Each row is a point. Each copy is the shape, with its points in the same order, turned, moved and blurred by noise. Is it also mirrored, or only turned?

Shape (5 x 2):
[[-28   1]
 [ -1   7]
 [ -7  26]
 [ 33 -45]
 [-26  -5]]
Copy 1 (5 x 2):
[[-19  11]
 [  8   7]
 [  4  -9]
 [ 43  60]
 [-19  19]]
Copy 1 is: mirrored
Copy 2, 5 rows:
[[-12 -31]
 [  1  -5]
 [ 16 -16]
 [-41  43]
 [-19 -24]]
Copy 2 is: mirrored
Copy 3:
[[-21   9]
 [ -2  -2]
 [-11 -19]
 [ 49  28]
 [-21  21]]
Copy 3 is: mirrored

Shape, 7 rows:
[[  5 -43   3  34]
 [-40  -8  43  14]
 [ -4  18 -14  40]
 [ 32  -1   7  18]
 [ 13  40 -58 -15]
 [-27  30   8 -14]
 [ 49 -16 -16 -23]]
Copy 1, 7 rows:
[[ 36 -17  -8  51]
 [ 36  -9  50  10]
 [ 38  -9 -24  -9]
 [ 22  23 -22  25]
 [-30   0 -52 -28]
 [ -3   4  20 -25]
 [-25  26 -33  44]]
Copy 1 is: mirrored
Copy 2:
[[-13 -37  13  31]
 [  1  30  35  23]
 [ 34 -12 -20  20]
 [-16 -13 -31  12]
 [ 40 -24 -45 -51]
 [ 23  29   1 -22]
 [-33 -35 -32 -31]]
Copy 2 is: mirrored
Copy 3:
[[-30 -23  17   2]
 [ 12 -34  -5  60]
 [ 16 -50 -19 -17]
 [-24 -15 -28 -10]
 [ 54  -2 -28 -57]
 [ 43 -15 -32  20]
 [-16  32 -23 -25]]
Copy 3 is: mirrored

Shape (12 x 6):
[[  4   2   8 -19   9  59]
 [-21 -59  -1   8 -21  -7]
 [ 10  -8  -2  -4 -30 -18]
 [  3  -5 -60   8   2 -15]
 [ -1  -7  10   9  -9 -15]
 [ -9  -1 -12  11  -9 -18]
 [  8 -21   8   6 -19  30]
 [-17   0  -3 -21  -7   7]
 [  4  -4   3  10  16  -3]
 [  2   1  12  -6  45 -16]
 [  1  -6   4  -3  18  -6]
 [ -9  -1  12  11 -25 -17]]
Copy 1, 12 rows:
[[ 19 -52 -14  -4 -15 -13]
 [-37   1   6 -46  23  20]
 [  7  17  12  -6  31  14]
 [-15  15  -2   6  51 -42]
 [ -6  17   7  -4  10  12]
 [ -7  25  -5  -5  16  -7]
 [  3 -23  13 -27  -2  -2]
 [  7  -8 -25  -4  21   4]
 [-10   8  -2  10   2  -4]
 [-21   1 -13  41  -5   5]
 [-12  -1  -5  18   5   0]
 [ 11  26   6 -13   9  12]]
Copy 1 is: only turned
Copy 2 (12 x 6):
[[ 21  23  56  25  -9  10]
 [-19  13  16 -48  -6 -30]
 [  9 -16 -10 -20 -17  -7]
 [-26  17 -41  19  -4 -14]
 [  0  -7   2 -22  -2  14]
 [ -9   4 -19 -10 -11  10]
 [ -4  -1  32  -5 -25  -7]
 [ 21  24   6  -6  -8   6]
 [ -9   3   9  -3  12  16]
 [  1   2   8  -3  41  28]
 [ -2   6   5  -5  17  12]
 [ -4  -8  -6 -28 -18  11]]
Copy 2 is: mirrored

Shape:
[[  5  -2 -10 -28  10   9  17 -20]
 [-28  14  -9   8  22  -2 -18 -18]
 [-40   2  -2  -6   2  36 -35  -6]
 [-54  11 -23 -11   4  -6 -31  23]
 [ 28   2 -10  25   3  11  10  -7]
 [ 25 -15  21   8   7  11  -7  -6]
 [ 28 -32   4 -10 -18  25   5 -29]
 [  2 -43  10  21  -1  -4 -10 -22]
 [-33  46 -17  -6 -17   3 -31  -9]
 [ 29  -3   8   0  -3   2  -2 -21]
 [  0  -8  11 -20  10  -2  -2  -7]
 [ 22 -24 -14 -19  20   2 -21 -16]]
Copy 1 (12 x 8):
[[ 21 -17   0   6  -2  -1  -3 -24]
 [-27 -32   9   9  17 -22   4 -10]
 [-55 -19  15  -8  -2  22  20 -10]
 [-38 -42  37 -13   6  11  30  12]
 [  7  23  -7  -9  13 -24   9  -5]
 [ -1  19 -10  15   5   1 -13   7]
 [ 12  20 -10 -16 -13   7 -26 -16]
 [-17   7  -9 -21  15  -3 -39  11]
 [-37 -35  30   5 -26 -24  29  -4]
 [ 13  10  -4  -1  -8 -18 -13  -1]
 [ -1 -15   5  11   4   9 -10   4]
 [  9   7  28  10  17   7 -25 -20]]
Copy 1 is: only turned
Copy 2:
[[  0  14  11 -26  -2  35   9  -6]
 [-22  34 -22  -5 -18  -2   7  -5]
 [ -4   8 -39 -33 -11  -8  22  20]
 [-26  17 -33  -4  10 -19  49  -8]
 [-10 -17  13   3 -27  14 -18  -9]
 [  9  -5  11   8 -10  17 -19  26]
 [ 39  -9  12 -25 -11  30 -23   7]
 [ 23   7 -17   8   1   2 -34   0]
 [-13  20  -2 -23 -31 -28  52   0]
 [ 12  10  24   1 -18  18  -8   4]
 [  2  17   8  -4   9  18   6  10]
 [ 19  11 -13  10 -11  43   5   5]]
Copy 2 is: only turned
Copy 3 (12 x 8):
[[-32   5  23   2  20  -6  10  16]
 [ -4  19  13  -9 -10  36  17  22]
 [-15 -18   9   4 -30  29  37  32]
 [-17  18  -6 -12 -55   9  25  29]
 [  2  -8  -5 -14  37   2  13  -8]
 [ -1 -13  15  15  19  12  19 -20]
 [-20 -40  34   4  29 -10  11  -7]
 [ -3 -27  29 -14   2  21  -1 -34]
 [ 14   2  -3  -4 -26   7   6  60]
 [  0  -9  21   8  24  -4  10  -6]
 [-21   3  20  12  -4   2   9  -6]
 [-15   7  47  -8   7  -4  35  -7]]
Copy 3 is: mirrored

Shape:
[[-32  18  19   4   7  23  11 -19 -14  32 -13]
 [ -7  -6  36 -10  32  22 -37 -18 -14  16   5]
 [ 22 -14   7  33 -10   1   4  30  27  -7  -4]
 [ 21  -2  33 -21 -14  16   6  20 -15  -8  17]
 [ 14  10 -12  27  26   8  28  31  22  -5  -5]
 [ -9  16  16  19  17   9   4 -12 -29  10   1]
 [-20  26   2 -17  27  23  19 -19 -28  29  28]
 [-23  -3 -10  20  26  19  32  -6 -12 -13  -4]
 [  5 -19  25   0  -6  20 -12 -15   2  26  21]
 [ 26 -39  29 -32  -2  30  -7  -6 -16  28  10]
 [  2 -27 -19  26 -17   6  -4  42  19 -23  -6]
 [ 23  -1 -11  34  -9  35   4  11   5 -15  10]
 [-34  18  -8 -18  16  12 -21 -31 -19  33  12]
 [ 27 -27  17  -9 -12  -9   5 -12  -1  -2  24]
 [ 21 -15 -16  36   0  -1  -2  29 -11   7 -13]
 [ 38  -6 -15   3 -15   7   9   6  16 -22 -19]]
Copy 1:
[[ 37 -17   8  42 -10 -25  22  -2  17  -5   3]
 [ 21  10  21  28  11 -47 -14  -5  -9  19 -23]
 [  3  -2  15 -17  10  35   2  -3 -20  -6  20]
 [  2  12  20 -16 -15 -25   9   0 -22 -33  -9]
 [ 12 -33  10 -17   1  40   6  14  -1   6  -9]
 [ 30   1  -8  38  -1  -9  11  16  -7   1 -13]
 [ 21 -15  -3  37 -30 -26  25   1  14   1 -44]
 [ 15 -21 -13  27  -9  11  -7  17  28 -10  -9]
 [  4  18  25  22   0 -14   2 -33 -12  -4 -10]
 [ 17  32  39   4 -30 -30 -15 -30  -4 -11 -16]
 [-27   5  21 -17   4  32  -6  18   1  -4  31]
 [  6  17  11  -5  16  34   7   4  11 -20  -8]
 [ 10   1  -2  48 -11 -43  27  -7  20  33 -22]
 [  0  25  -7  -5 -22 -10 -13 -28 -25  -6  -3]
 [ 11  18  19  -1 -10  38   0  24  -9  15  13]
 [ 14  18  -4 -42   0  17   5   2  12  -5  12]]
Copy 1 is: only turned
Copy 2, 16 rows:
[[ 15  28 -24 -26 -16 -11  10  13  23  44   7]
 [ 35  34 -14   7 -17 -35  12  13 -28  26 -20]
 [-41  -9   1  11   4 -17  13  12  12 -24 -10]
 [  9 -10 -17  25  37 -26   1   2  -1  19  10]
 [-20 -36  -2  -5 -18  -3  40  23  11 -14   3]
 [  5   7 -32 -18  -9  -8   9  31   9  35 -13]
 [ 28  -3 -28  -5 -31   2  15  18 -14  60  29]
 [ -3 -28 -31 -35 -29 -10   6   7   4  18   0]
 [-17  26  -5  16  -4 -28   0   2 -19  33   3]
 [ 15  12  11  23  17 -24   6 -23 -25  45 -12]
 [-32 -20   2   9  -8  -8 -17  -2  18 -36 -21]
 [-31 -14 -34  14  -8   6  21  -9   0 -10  -8]
 [ 25  38 -22 -12 -38  10  -5  18 -22  44  17]
 [-23  -1  -8   7  35 -15  -8   3 -31  20   5]
 [-28 -14   3   7  -3  13   8  18   9   1 -38]
 [-18 -10  -2  -5  21  13  15 -17  -2 -25  -7]]
Copy 2 is: only turned
Copy 3, 16 rows:
[[ -4 -14  -8 -25 -20  -6  -6  32  32 -44  35]
 [  3   1   7  19 -46   6  20  23  41 -19  16]
 [  3 -18   9 -22 -24 -32  16 -13 -27  22   4]
 [ -3  27  20 -21 -14   1   9  -7  26  13   7]
 [ 43 -39   0 -25 -11 -21  -9 -12 -11   5   9]
 [ 17   6 -19 -11 -31  -2  -9  23  15 -20  34]
 [ 38   7  -5 -11   4   8  -1  35  45 -37  19]
 [ 30 -19  -5 -25 -17  17 -21  25  -9 -24  11]
 [-14   0  16  -2 -15  -6  30  20  10  -9  17]
 [-21   7  31  -8 -18  34  45  -4  31  -1  29]
 [  3 -19  -8 -28 -14 -19   6 -25 -42   9 -25]
 [ 24   1  21 -13 -17 -23   7 -18 -26 -19  11]
 [  4 -10 -20  17  -2  -1  12  35  45 -49  12]
 [-13   7  18   6   3  12  17  10  -8  23  18]
 [ 18  -9 -18 -16 -19 -16  17 -29 -25  -5  20]
 [ -7 -18  15  -6  -1  -9 -16 -40 -14  14  13]]
Copy 3 is: mirrored
